Every row gives one point. The window is the flat piece filled in between its corners: a triangle in 3 columns, a solid with four corners in 4, and so on. A path goes straight from each point to the next, and from the last back to the first. After which points does the path pass through the window?

Window, 3 rows:
10  33  58
9  -27  -42
56  11  2
Path:
(1): 3  6  -50
(2): 19  -49  -23
(3): 23  -26  -4
(4): 1  29  -20
(5): 10  11  -39
(6): 15  -75  -28
(7): 28  -6  62
(8): 16  41  33
Through the window after points: 1, 3, 5, 7

Window, 4 rows:
3  45  -12  -44
61  -8  15  18
-50  -23  31  25
28  -3  3  -29
Path:
(1): 53  26  37  -66
(2): 31  9  57  -14
(3): 8  23  -47  10
(4): -59  -16  4  3
(5): -68  4  54  2
(6): -24  35  38  -57
(7): -28  18  -21  -21
(8): -33  -45  -26  4
(9): -44  -8  53  27
(10): -18  -6  56  5
(11): -27  -21  5  15
(12): 27  16  -18  -26
Through the window after points: 8, 10

Window (6 x 6):
-1  50  -16  -51  7  11
-25  -50  19  -10  -15  -26
-5  -41  -43  -50  46  -23
32  -24  -1  -40  37  -33
-8  61  -5  -26  63  28
-7  -60  -9  56  -63  -49
Path:
(1): 10  -6  -5  -30  48  55
(2): 9  -60  -5  24  -39  -19
(3): -52  -19  2  18  -22  -71
(4): -12  30  7  -50  30  -57
(5): 32  -8  -31  -23  -7  50
(6): 38  -53  3  -27  24  34
(7): -16  -2  -8  -17  8  -35
(8): -11  22  -4  -27  40  -26
(9): 21  8  -24  -25  31  14
(10): 32  -10  -21  -21  -8  51
(11): -14  12  -25  -21  21  -43
(12): -14  73  -6  -24  53  -14
Through the window after points: 2, 4, 6, 12

Window, 6 rows:
28  15  -20  18  -37  34
-15  3  3  22  -42  -90
9  -41  11  50  45  -40
-88  -29  10  27  -3  -32
-9  13  55  -13  -36  -55
21  12  -12  -71  -26  38
Path:
(1): 28  39  -11  16  -15  18
(2): 5  -28  -15  14  -55  9
(3): 4  -34  -9  -3  -27  -3
(4): -10  30  -2  -7  21  -17
(5): -20  15  31  46  30  -42
(6): 21  -51  -6  32  19  -23
(7): -49  -80  23  22  -29  -31
(8): -56  -3  4  29  17  -32
Through the window after points: 1, 5, 7

Window:
-6  42  -23  -11  -11  -41  -36  -79
5  31  35  -4  -32  -45  -79  -64
-18  -36  32  -13  25  56  18  16
-10  -37  -5  -16  -59  -22  -21  -10
4  -17  -27  23  -38  64  -22  37
-32  -40  38  11  -53  75  35  -8
55  0  -2  -14  -26  54  22  27
-9  70  14  6  -15  -70  -28  -25
Path:
(1): 32  0  47  72  6  -8  -22  -40
(2): 10  9  23  18  -20  -28  -36  -41
(3): 6  40  3  -38  -36  0  -49  -30
(4): -26  3  15  -79  -21  24  -16  -1
(5): 17  25  -9  82  -13  -36  8  -19
(6): 25  -33  21  25  -27  31  -7  -2
(7): -44  -5  14  -42  -22  56  -2  -11
(8): -28  43  13  -51  -34  48  -40  -37
(9): 10  -13  24  18  -27  -28  -2  -21
(10): 24  -12  20  37  -7  20  15  -7
(11): -28  -18  17  -50  -71  50  -29  11
(12): -20  6  25  -29  -41  16  -27  1
(13): -9  -4  -4  45  -3  0  0  -21
(14): 15  -7  31  21  21  -40  14  5
(15): -33  -18  6  -42  -63  58  -22  -25
(16): -44  31  -39  -56  -58  10  -9  6
Through the window after points: 2, 16

Window, 8 rows:
54  -2  22  9  29  51  84  -33
-4  29  -18  45  -26  40  -39  -7
0  -51  -36  89  24  51  15  -25
-75  -1  27  6  -50  14  -14  15
41  7  -42  2  4  24  37  -16
-6  -13  36  -7  40  23  2  23
35  -15  25  -3  -100  -22  10  50
47  16  -25  38  -2  -34  -44  -42
Path:
(1): 30  -13  -17  -33  -35  34  -41  -24
(2): 26  -15  25  -4  6  22  6  -18
(3): -11  3  -1  22  6  3  28  19
(4): 6  24  -40  88  38  -6  14  -11
(5): 15  -29  3  -5  6  46  -27  -43
(6): 39  -73  -7  14  -19  57  12  -46
(7): 12  7  -5  57  19  25  40  1
(8): -33  15  -8  47  7  16  15  18
(9): 7  -75  -2  36  -18  49  -13  -40
(10): 3  -16  -13  31  -26  53  -27  -23
(11): 8  34  -17  71  9  0  17  18
(12): -2  0  -29  63  21  23  19  -1
(13): 3  -15  -6  23  19  45  4  -31
(14): -30  -20  23  12  -40  40  -24  -3
(15): -91  37  6  13  -25  -37  42  33
(16): -1  19  10  98  -4  -19  20  23
Through the window after points: 6, 8, 10, 14, 16
